Rows are points. Any point is a mix of the corners, with weights that add up to 1. It lies inside the corners' shape when no weight is negative. Is each point inside? If not, which corners have a negative weight?

Corners:
(1): [-38 -18  10]
(2): [-23  59  -6]
(3): [60 -1 -5]
(4): [ 33 -29 -25]
Points:
[ 10 -38  -2] => outside (2)
[-7  9  5] => outside (4)
[-16   0  -9] => outside (3)
[ 33  35 -14] => outside (1)

Corners:
(1): [-25 -27 -12 -51]
(2): [-19  23  -8  -7]
(3): [ 23 -24 -31  60]
(4): [47  4 -6 52]
(5): [-27 -22  31 -28]
Points:
[-28 -44  21 -28] => outside (2, 4)
[ 28   3 -20  43] => outside (5)
[ -1 -25  -8  -7] => outside (2)
[12 10  0 33] => outside (1)
[  3 -22  -3  -2] => outside (2)
[ 25 -11 -13  41] => inside
[-11 -12 -10 -22] => inside
[-10  -1  -3   3] => inside

Corners:
(1): [-34 -18   8   0  16  -5 -41  15]
(2): [-27   4 -13  27 -16  27   2  13]
(3): [-34 -16  23   7 -34 -33 -17  28]
(4): [ 48  30   0  -8 -13   3  31  40]
(5): [-13  12   3 -34   6  51  -8   4]
(6): [-14 -19 -38  -9  60   3  19 -41]
(7): [ 26  27 -20 -53 -31  31 -25 -55]
(8): [ 51 -13  -5   3  21 -23  18 -37]
(9): [ -3 -32  -5   5 -25 -19 -11  17]
Points:
[-12  -9  -4   4   5   4  -4  11] => outside (7)
[-19 -11  -2  13  16   0  -3   8] => outside (7, 9)
[  9   3 -14  -9   1  15  -2 -14] => outside (3)
[-16 -13   3  -2  11  -5 -24   6] => inside
[-32  -1  -5 -24 -26  22 -19  -9] => outside (1, 4, 8)
[  0 -16  -4  -3 -14  -4  -7  11] => inside
[  4  17  -7 -27 -37  23 -20  -6] => outside (6, 8)

Corners:
(1): [  0 -22   5  32  11 -16  19 -16 -17]
(2): [  3 -19   5   6  15  36  35   0 -17]
(3): [-17  60 -22   6   5 -17 -14 -22  47]
(4): [  8  -7  13  10  -9  14  -7  -1 -46]
(5): [-13  26  -3  14 -27   0 -15 -23  35]
(6): [ -2  12   3   8 -19 -24  28  25 -15]
(7): [-49  10 -22  15  12  19 -22 -13  42]
(8): [ 14 -22  -6 -22  -2 -25  14 -11 -33]
(9): [-14  17  38   3   2  14  -3 -28  37]
(10): [ 46 -39  19  33  15   4   4   8 -15]
Points:
[-13   9  -1  17   0   5   2  -6  13] => outside (8)
[ 14 -15   6  16   4  -4   7  -5  -8] => inside
[-5 -3 -1 14  3 -6  7 -6 -1] => inside
[ 18 -15  12  19   2   6   0   0 -19] => inside
[-15  31  -9   9   0 -14 -16 -31  46] => outside (2, 4, 6)
[  4  -5   9  11  -4  10   0  -4 -26] => inside

Corners:
(1): [  0   6 -24 -21 -13   7  -2  40  12  17 -33 -25]
(2): [  3   8 -16 -28 -37 -16 -19  58 -18  24  11 -41]
(3): [-38   7   4 -28 -15  60  -1   1   7 -18   5  -1]
(4): [ 10  32   3  -4 -23  19  16   6  -7  21 -20 -25]
(5): [-32 -21  11 -19  -9  -7 -31  -3 -18 -10   2  -3]
(6): [-36  23  33  -5  53   6 -20 -14   1  24  -1  -1]
(7): [-18  -6  -4  58 -30  16  16   6   8  31  -2   8]
(8): [ -3 -11 -13   2  11 -14  32 -23  25  39  11 -14]
(9): [ 57 -26  24   2  27  16 -23  17  42   5 -23  -9]
(10): [-18 -19  28 -11 -24  22  15  19   9  39  -9   0]
(11): [ 40 -52  12  14  48  -7  -6  15 -18 -50   2  22]
(12): [ 33  20   3   4  40  -1 -12   0  22  40 -31  38]
(13): [ 27  50  -8   1 -27 -29  30  34  14   8 -17 -21]
Points:
[ -6   7   7  -6   3  15  -8   9   4   9 -10   1] => outside (8)
[ 10 -18   4  19   7   5   2  12  -1  -3  -3   7] => inside
[-18   5  10  -3  -1   6   4   1  -3  15   2  -2] => outside (1, 9)
[ 15  -6  -3  -2   0   3  -1  20   5   7 -10   0] => outside (6)
[ 15  14   2  -3   7   5  -2  10   8  25 -18   3] => inside
[-7  4 -2 -7 -5  7  6 12  4 16 -9 -8] => outside (9)
[-16  -1   4 -11 -10   8  -9  23  -4   9  -6  -4] => outside (4, 8, 9)
[-6  4  3 -5 -7  0 -1 13 -7 11  0 -2] => outside (1, 9)

Corners:
(1): [ 25 -23  37  16 -23  -1  -5  -6   4 -18   0   5  -7  -6]
(2): [ -9   9 -31 -28  27 -15  33 -21  60 -42 -17 -19  -5  24]
(3): [-13  24  11  40  -6 -26 -47  24 -31  33  -8  -9 -44  14]
(4): [-24  48  -9  17  38  22  10  29 -40  14 -24 -24  30  35]
(5): [-24 -14  -3 -10 -10 -14 -38 -16  20  -4   8 -27  30 -18]
(6): [ 11 -12  22  37 -50  10 -29 -22  25 -16  38  37 -54 -13]
(7): [  4  23 -32 -15   4  -3  31  10  -2 -11 -50 -32 -11   2]
(8): [  3  12  23 -57  -9  18   7  -3  21 -15  18  12 -19  10]
(9): [ 23  19 -13 -13   1 -12 -27   4  -6  13   0  30  10   1]
(10): [-25   0  21   1  21   8 -25  12 -27  21 -12  33   5 -23]
(11): [ -7  -8   1  26 -17  -8  -2 -11  -5  19   8  40  26  10]
(12): [ 18  -7 -31 -17  -7  -5 -22  19 -20  -4  36  28 -39   2]
(13): [-15  26 -25  -1  41   3  -1  -3  -5  27  12 -46  -8  28]
(14): [  2   1  24  25 -26 -12 -29  46  26  15  18  -2  -9  10]
(15): [-16  42  10 -29  24 -13   7  18  -4   9  28   8 -12   0]
Points:
[-11   1  -3   0  -2  -6 -18  -4   6   4   7  -9   8   0] => inside
[ -3  12 -10 -12   3   2  -2   1  15  -6   4  -9 -12   4] => outside (1, 3, 11)
[ -5  14   2 -13   4  -4  -3   4   3   1   5  -4  -7   3] => inside
[-10   5  18   5 -12   5 -16  13 -12   6   6  12  -4  -1] => outside (2, 9, 13)
[  5   8  -9  -4   1  -5 -15  10  -6   6  11  12 -10   5] => inside

Corners:
(1): [ 13   5  23 -10  21  17  46  22 -24  13  21  34   3   8  35   1   8   3]
(2): [-37   0  27 -16  20 -17  43  18   5  35   0  21 -24 -10  41 -23 -13 -32]
(3): [-56  -1  29  -3 -27 -28 -20  -3 -13 -13  25  30 -18  11  38  -8  20  -2]
(4): [ 33  16 -13 -21  -2  21  48 -42   8   1  15  18  -8  41  10 -13 -37   6]
(5): [ 40   8 -21  35   9  14   2 -29 -57  16 -28  -7 -36 -13 -18  15  26 -19]
(6): [-24 -16   6 -22  36  25  -5 -39  11  31 -29  21  23  35 -20  10  33 -44]
(7): [-24  20 -36  23 -16  -1   8  -3 -11  29  19  12   4   9 -36 -35  21  -7]
(8): [ 34  15  20 -19  -1 -18   6  19   3   1 -12  18 -12 -14  42  36  -8 -20]
(9): [-23 -22   0  -6  26  -9   9  -8  30   3 -35  -7  11  22  51  14  -3   1]
(10): [-53  43  30 -41 -23   6   7  10   5 -19 -12  15 -29  31  60  19  22  18]
(11): [-19   0  -6   3 -12 -18  29  -1  16  14  12  -4  19 -13   4  31  29 -10]
(12): [  4  -7 -25  16 -26  -2  29   4  26   0   4  -6  13 -16 -45 -14  -5   3]
(13): [ 17   3 -31  41  20  15  10 -19 -32  -8  -2  41 -35 -20   9 -27   6  -8]
(14): [  0  -6  41  21  52  18  10 -13  24   3  15 -12  33 -10  15  -3  -5 -26]
(15): [-29   3 -14 -18 -27 -21   8  30 -17 -10 -34  20  -3 -33  50  47 -33  50]
(16): [ 40 -18 -41 -27   2  18  11   0 -20   7   5  17 -14 -11  44  30 -22  19]
(17): [ 23 -18  -5  36 -13 -30 -28 -25  31   1 -31  34   8 -27   0  15  -8  47]
(18): [ 15  13 -49 -30  -8 -12  13 -43 -12   1 -48  23 -31  33  14 -28  21  18]
(19): [ 13 -24  30  34  51  -9 -31 -23  -8   0  19  17  17   0 -45  53  26  14]
Points:
[-8  1  6  7  6 -1 10 -7  1  7 -3 13  0  1  5  7  7 -5] => outside (16, 18)
[  7 -11   7   5  14  -9   5  -4  -6   5  -7  22  -2  -9  21  28  -6  10] => outside (7, 10, 12, 14, 18)
[ -7   2  -9  -2  -3  -4  10 -10   4   4 -14   9  -6   0  20   5   3  -2] => outside (1, 19)
[ -1   4 -15 -10  -4  -6  14  -9  -6   2 -19  16 -10   4  18   4   3  12] => inside

Corners:
(1): [  0 -33  14 -13  -1  10   6 -33 -16 -25 -15 -38  -4   0  14 -22  11  -8
 -12 -32]
(2): [ 33 -11  -2   1   4 -25  -4  19  16   8  24  36  15  19  -7   7  27  17
  27  31]
(3): [ -6 -14  12  17  24   3   4 -20  -3 -10 -32   5 -31 -17  -1 -20   8 -60
 -37 -18]
(4): [ -9 -10  13  -5 -35   1   2 -17 -48 -11 -15 -14 -15   9  10   8 -10  -8
  10  -6]
(5): [ 12 -15 -17 -10  -9 -20   2  32  11  31   6  11   1 -15 -25  22  11 -16
  24   5]
(6): [ 16 -17   5   8   9  13  26 -12  -9 -30 -15 -15 -35 -21   4 -24  10 -13
 -15   6]
(7): [ 11  11   1 -19   1   6  -7  -6   1   0 -13   6  11 -24   2   1   5  12
   5  -3]
(8): [-28  11  12  -7 -33  16  18 -26  -5 -10 -24  -5   4  -8  -6  -6  -7 -17
  -4   3]
(9): [-19  -2  -7   7  16  17  20  -5 -16  -2  -7   1 -18 -10   1  -5   3 -27
 -14 -24]
(10): [ 20  -5  13 -23  13   3  -5   0   5   1  11  29  12  11 -26  -4  -2  22
   4  25]
(11): [-13 -30 -18  16  14  12  -2  -9  13   1  13  44  -9 -38  13 -20   2 -30
 -20   5]
(12): [ 14   1 -18  23 -24 -17  -1   0 -27 -14  -9 -27 -21  11  -6   8   1   0
  -6   3]
(13): [-14  14  25   8 -21  -6  16 -32 -22   4 -18 -26  10 -26  -3  -7 -12  14
  11 -27]
(14): [  8   2   6   6  24  -8 -16  54  34  35  14  24   7 -19 -15   8  18   3
  14  34]
(15): [  7   5   0   9 -26 -19   5  10   2   1 -12   6 -14   1  12  -4  -4  17
   0 -19]
(16): [  1   5   6  22   2  11   4 -17   4   6 -21  -6 -18 -19   3  -9  38 -12
 -28 -27]
(17): [ 10   2  -4 -26  -1 -33  -7  19   4   4  36  16  -9  12 -17  22   0   9
  23  34]
(18): [  8 -14  21  -2 -25   0  13 -16 -13 -11  -5 -37  11   2  22  17   3  18
   8 -38]
(19): [  3 -31 -30   5   7  10  10   0  24  33  13  34  -5 -17  15 -19  -8 -28
 -16   4]
(20): [ 25 -15 -17  -2  28 -11  -6  31  50  31  21  29  -2 -12 -19  28   7  31
  45  39]
(21): [  7  27  19  10 -23  12   9 -17 -13 -19 -14 -23  -9 -10  -2 -18  12  -6
  -4 -33]
Points:
[  1 -11  -3   1   0   1   1  -1   2   5   2   3  -4  -6   2   3  11 -13
   0  -4] => outside (6, 10, 13, 15)
[ -2 -16  -1  -5   8   8   6  -6  -2  -9  -7   5 -15 -10   3  -8  -5 -16
 -11   6] => outside (2, 5, 13, 16, 21)
[  3  -7   5   4  -5  -2   5 -12  -4  -2  -8  -6  -3 -11   0  -5   5  -9
  -8  -7] => outside (4, 9, 15, 20, 21)
[  0   0   4   3  -4   1   2  -6  -3   4  -6  -3  -6 -13   0  -2   4  -4
  -2 -15] => outside (2, 6, 8)
[ 2 -3  1  1 -4 -1  4 -2 -4  1 -4  3 -8 -7 -4 -2  4 -6  1  1] => outside (18)
[ -1  -4   2  -3  -1   0   1   0   5   9   0  10   2 -13  -1   0   3  -3
   4  -2] => outside (6, 12)
[ 17 -13  -9  -3  -1  -4   2   3  14   4  11  16  -1  -3  -1  -3  10   5
   4  10] => outside (3, 4, 9, 13, 14)
[ 2 -2  4 -3 -6  0  6 -5 -3  1 -6 -4 -8 -7 -4 -1  4 -4 -2 -5] => outside (2, 11)

Corners:
(1): [ -4  20  14  19   2  -8 -23  16  14 -14 -15 -31   2  31 -14  -5   5 -10
 -34 -20]
(2): [-24 -17  14  45   6 -43 -26  -3 -30  -7 -13 -22 -22  23   3   3   8 -18
  27 -26]
(3): [ 10 -12  -6  16  43 -11   9   9 -29  -2  15 -23  46 -39  29  -1 -12  28
  13   4]
(4): [ 21  12  12 -39   3 -24  -5   2  37  -2 -20 -41   3  36   1 -10  16 -14
  13 -13]
(5): [ -8  43  -3  26  -8   7   9   9  25   2 -17 -15 -10  28   9 -40  10  -2
   1  -7]
(6): [ 10   6  25  22  18  -2 -24 -18 -34 -11   0  10  33 -21  37 -37  12  17
   0   5]
(7): [  1  29  -2   8 -18 -11 -17  11  15  21 -14 -21  -8   0   2 -12  20 -34
  -1   8]
(8): [-15  -2   6  40 -13 -48 -31  18  27 -23 -60 -11 -26  21  10  11   4 -18
   7 -49]
(9): [-44 -13  33  13 -20 -48 -31  13 -28 -36   1  23 -39   4   3  22 -20  17
  13 -36]
(10): [ 36  25 -14  -7  -3 -14 -12  -8  12  17 -19 -17 -19  26 -11 -30   1   6
 -28   6]
(11): [-31 -21  10  -7  15 -33  34 -16 -38  18  23  18  -1 -17  17  38  -7   9
 -13  12]
(12): [ 21  -1 -21  10  -1  32  -7 -30 -21 -14  19  16  25 -33  -6  11   5  37
   6  17]
(13): [-47 -43  18  12  15  -6  -4   8 -12  -9  11   7 -26  -1  26   9 -26   5
  -7  24]
(14): [-28  10  27  33  11 -44 -24 -18  -4 -16 -18   6 -55  23  32   7 -13  -1
  11 -27]
(15): [ -2  26 -39 -34   3  41 -11 -25  -7  14  -2 -32  23  12   3 -14  -9 -13
 -25   6]
(16): [  0   3  -6 -18   1  -1  23 -35  -6  -3  21 -22  37  -7 -22 -17  -7  15
   3  41]
(17): [ -7  22 -10   5  47  -2 -12 -17 -46 -36   6  15  36 -10  -2   1  -1  23
   8  37]
(18): [-22 -28  29   2 -19 -44  22  -4 -35 -39   0  20 -36   5  22  25 -16 -19
 -14 -10]
(19): [ -5  17 -15 -12  23  29   3 -21 -31 -21 -10 -30  21 -43   6 -26  28  39
 -10  37]
(20): [  7  28  16 -14  -7  14  13  -8   8  23 -14 -13   3   3 -23 -23  -5  -6
   1 -16]
(21): [-20 -15 -10  10  13 -31 -43  13  20 -27 -20  10 -31   8  -4 -11  23 -26
  16 -40]
Points:
[ -9   2   6   8   5 -17  -9  -4  -9 -12  -3   1  -5   5   4   0  -3   0
   1  -5] => outside (19)
[ -4   2   4   1   1 -16  -1  -8 -10  -7  -3  -6  -4   4   3  -4  -1   0
  -7   2] => inside
[ -1  15   1  10   4  -7  -9  -6  -2  -1  -6  -9  10   3   3 -10   4   0
   5  -8] => outside (10, 13, 18, 19)
[ -7  12   0  11   7  -7  -5  -1  -4  -5  -6  -8   1   3   8 -12   3   2
   1  -2] => inside
[  0  10  -2   5   6  -9  -5  -9  -6  -2  -9 -12   2  -1   5 -11   7  -2
   5  -2] => outside (1, 9, 13)
[ -6  15   5  11  -5 -16 -18  -2  -5 -12 -16  -3 -13   8   3  -4   8  -3
   0 -13] => outside (3, 13, 16)
[ -7   6   4   0   6 -11  -4  -1  -5  -7  -7 -12   2   6   2 -10   2  -2
  -1   0] => outside (12, 14)

Corners:
(1): [ 38  17 -13   9 -14  13   5 -30   0 -10  52 -28 -19 -44   7  36 -24   2
   4  -2]
(2): [ 20  34  -3  27 -34   2  20  -2   3 -46  28  22   5 -12  20 -10  28   6
  29  19]
(3): [ -3 -25 -23 -32 -17   1 -24   4 -32  13 -15  -6 -18  21   3  29 -35 -14
  31  19]
(4): [-14  28   5 -12  34   8  24 -31 -30  -2   2 -37 -21 -17 -13 -20  -5   0
   8 -19]
(5): [  2 -22 -25  -6   5  14   6 -17   3 -34   0   9  17  33 -16  49   7  29
  51 -10]
(6): [  0  -3 -23 -36 -18  16  37 -25   1  13   8  29 -18  28   9 -12 -10  37
  11 -22]
(7): [ 34 -31   5 -29 -28   2  -1 -31  -2  16  -7  56   4 -13  -7 -17  19  27
  46 -25]
(8): [ -6 -20  13   2  16 -36  13 -12 -21   1  46   7  -7  38 -18  55  25   2
  59  -2]
(9): [  0   6  20  -1  53 -26 -16  -9  27 -36  14 -15 -29 -11  -8  39  12  -6
  -7  13]
(10): [  4   9  -2   3   3  12  15 -14 -37   7   3 -13  24 -32 -35  -3  23  -1
 -19  43]
(11): [ 34   8 -13  -5  15 -11  10  -5 -22  -7   0  25  36  12   8 -13  -9  -5
 -20  26]
(12): [-21  41   4   9 -12   4  -9   6  -9 -24   5 -47  36 -46   8 -28  -9   2
 -20  -2]
(13): [ -8 -13   2  39 -33 -21 -17  11  -6 -47  15  23 -10   9  -1  30 -23 -34
  24  12]
(14): [ 36 -11 -60  -6 -21 -32  21  29 -48   2 -19  -2  -5  22  10 -16   7  26
  -6 -27]
(15): [  7 -20   1 -25  -6 -26  31   2   9 -38  43 -21  13  15 -27  32 -20  -6
  38  21]
(16): [ 30 -23   7 -16   5 -28 -19  -7 -16 -34  46 -11 -17  21 -19  17 -12  32
  24  -4]
(17): [ 38  -9  -9  -5  17   5  13 -11  25  25  -9   8 -18  17 -33  32   3   8
  17  21]
(18): [ 30 -21 -13 -36   4   1 -36  31   2  12 -23  36 -17  15 -33  43  -3 -13
  -5 -28]
(19): [-15  27 -51 -51  31  23   3 -34 -10  18 -11 -18   6   6 -44 -10 -27  29
  -6  -8]
(20): [-11  14   1 -31 -40 -12 -25 -19 -39 -28 -32 -19  41  14 -17 -27 -12 -30
 -30   8]
(21): [-21  -3 -28  15  31   1  12   0  13 -42  36 -42   9  10   6   7   8 -18
  21  -2]
Points:
[  1  13 -18 -18   8   6  16 -21  -7   3   9 -19  -1  -7 -16   0  -4  10
   9   4] => outside (5, 11, 13, 16, 18)
[  4  -1  -2 -11   9 -11   3  -6   2 -21  14 -11  -2   1 -11  18  -4   0
  11   7] => inside
[  3   3 -11  -7   2  -1   3  -8 -10 -15   7  -8   3   4 -11  13  -3   1
   9   6] => outside (7)
[  3   1 -15 -10 -10   0   4  -7 -12  -9   6  -9   4  -1 -10   4  -5   7
  14  -4] => outside (9, 11)
[  6   0  -9  -4   1  -5   5  -8  -8 -19  13  -3   4   6 -11   9   1   5
  12   0] => outside (3)
[ 13  -3 -16 -18   6  -9  -6  -4  -2 -14  10  -7   4  11 -13  19  -5   5
  16   1] => outside (4, 6, 10, 13)
[ -1   5  -3 -10   5  -5   6 -11 -15 -10   9 -14  -1   0 -10   5  -4   0
  13  -1] => inside
[  0  15  -9  -3   0  -5  10 -18 -13 -20  11  -9  12  -7  -4  -5   0   1
   1   2] => outside (3, 16, 17, 18)
[  9  -5 -10 -11  -1 -10   0   0 -11 -13   3   3   0  13 -11  10   1   5
  14  -1] => outside (1)
